Each point is reached from the start by the listed moves, each made once or not at all, plus a little noise. Is the number of moves made odd or even? Then give how often each move was made.

Moves:
(1): 43 -13 -16 -16 -23 -25
(2): 7 11 29 -11 21 -23
(3): -3 -19 21 9 -6 4
Start: 12 -2 6 2 17 -1
Points:
60 -4 20 -27 15 -48 -> even (1, 1, 0)
57 -23 39 -18 9 -45 -> odd (1, 1, 1)
13 -9 56 0 34 -20 -> even (0, 1, 1)

Moves:
(1): 20 -12 -11 19 -3 9 3 11 -4 -6 -9 -9
(2): 5 19 9 11 -8 16 5 0 -2 11 13 3
(3): -2 7 14 -1 -6 -2 -4 17 -1 -4 2 -3
(4): -1 3 -7 17 -10 -10 -20 -14 4 15 20 1
(5): 5 4 -2 -4 11 4 4 5 12 -2 10 -4
(6): -6 -15 16 8 -12 5 16 -15 9 -11 4 -2
(7): 4 -5 -1 8 5 -13 2 7 2 9 -9 -7
(8): -12 -8 -12 8 1 0 0 12 -3 -3 -1 10
(9): 5 10 -15 -12 -14 6 10 -5 20 -3 6 -5
Start: -2 -5 5 22 2 -5 0 -2 -11 10 9 0
Points:
8 27 14 21 -25 13 13 9 4 12 32 -5 -> odd (0, 1, 1, 0, 0, 0, 0, 0, 1)
0 22 -19 43 -18 12 -2 -7 18 26 60 6 -> odd (0, 1, 0, 1, 1, 0, 0, 1, 1)
4 4 17 27 12 -14 1 26 0 12 12 -15 -> odd (0, 0, 1, 0, 1, 0, 1, 0, 0)

Moves:
(1): 0 -9 22 14 -22 6 -3 -7 -3 -2 5 -5 -1 9 -1 11 19 -5 11 0 -4 -12 -15
(2): 8 7 -9 -4 -5 -12 3 11 -5 8 2 16 -10 -8 -5 2 -14 7 -5 15 7 -17 1
(3): 15 -4 8 7 -5 15 14 2 -1 13 -16 14 -4 -12 -1 -8 -3 -12 -11 -4 -4 10 -5
(4): -1 1 -5 6 0 0 12 0 2 -1 7 8 19 5 4 6 -9 -8 0 11 5 -1 -12
(5): 14 18 -1 13 -4 5 -15 7 11 14 -4 -2 -14 1 -4 6 -8 -6 -13 15 -2 4 4
(6): -1 6 9 -16 -5 -6 2 6 3 1 -3 -4 5 3 2 4 7 3 -3 1 -8 4 -2
(7): 22 -11 -2 -10 12 -6 -7 1 0 -7 9 15 17 9 0 8 9 -2 -16 4 5 -3 1
(8): 9 0 -2 5 6 3 9 6 13 -8 14 9 -3 -3 12 7 -12 2 3 -7 10 14 3
(9): -1 -7 -8 2 -7 -16 -1 -1 -3 -6 0 -4 -1 -7 2 0 3 7 -11 -8 1 0 -3
(10): -3 7 2 10 -7 10 5 -9 -2 12 -6 11 9 1 -6 -19 9 10 2 -13 26 8 0
(11): 1 7 1 -1 -2 1 -3 -3 -1 -3 10 5 9 -2 1 -8 10 -1 4 -5 -13 4 -2
(12): -7 -4 -16 3 -5 -3 -2 7 7 1 -1 6 18 -8 -16 3 21 12 12 5 -11 16 2
(13): 16 -2 6 13 6 -9 9 7 -10 -13 4 -5 4 0 3 3 -8 14 -7 20 10 -4 -1
(14): 0 -4 2 3 7 -12 2 8 -5 2 -1 1 -10 11 -6 -5 -13 4 -5 -24 -14 -1 -12
(15): 9 1 -1 -3 -12 -4 -7 -14 13 4 2 -5 -7 7 6 3 11 24 -2 15 -19 -7 -3
(16): -6 0 8 7 -5 6 -9 7 3 15 0 -6 0 -3 6 0 3 9 -3 7 -6 -7 -3
(17): 8 1 6 1 -7 11 -3 -1 -18 1 -13 5 -8 12 8 0 9 7 -9 -6 -7 2 -6
(18): -19 -6 9 -2 0 2 -6 -20 -12 0 5 -1 -7 1 -18 4 -1 5 -9 0 2 1 18
(19): -17 13 -3 5 14 -18 8 -1 6 -9 -9 8 12 -10 14 14 -1 -1 12 -3 3 -6 -2
(20): -10 -7 2 3 -9 -21 11 6 4 3 -7 -2 1 13 11 -3 28 -7 -1 4 -18 -2 6
Start: -9 -15 4 -4 -8 6 12 12 3 6 14 -12 1 -6 -8 7 3 -9 -4 10 12 -7 -4
Points:
33 13 -2 29 -6 26 19 21 19 21 -3 60 37 -17 1 10 38 -1 -19 -4 19 43 -8 -> odd (0, 0, 1, 0, 1, 0, 1, 1, 0, 1, 1, 1, 0, 0, 0, 0, 1, 0, 1, 0)
37 -29 12 49 -39 -14 23 17 -18 28 18 43 21 -5 -55 18 8 18 -57 30 33 -5 -27 -> even (1, 1, 1, 1, 1, 0, 1, 0, 1, 1, 0, 1, 1, 1, 0, 0, 0, 1, 0, 0)
28 -1 22 13 -38 -23 -2 39 30 48 -2 28 7 -7 -11 45 34 25 -27 41 -40 -25 -38 -> odd (1, 1, 1, 0, 1, 1, 1, 0, 0, 0, 0, 1, 0, 1, 1, 1, 0, 0, 1, 0)
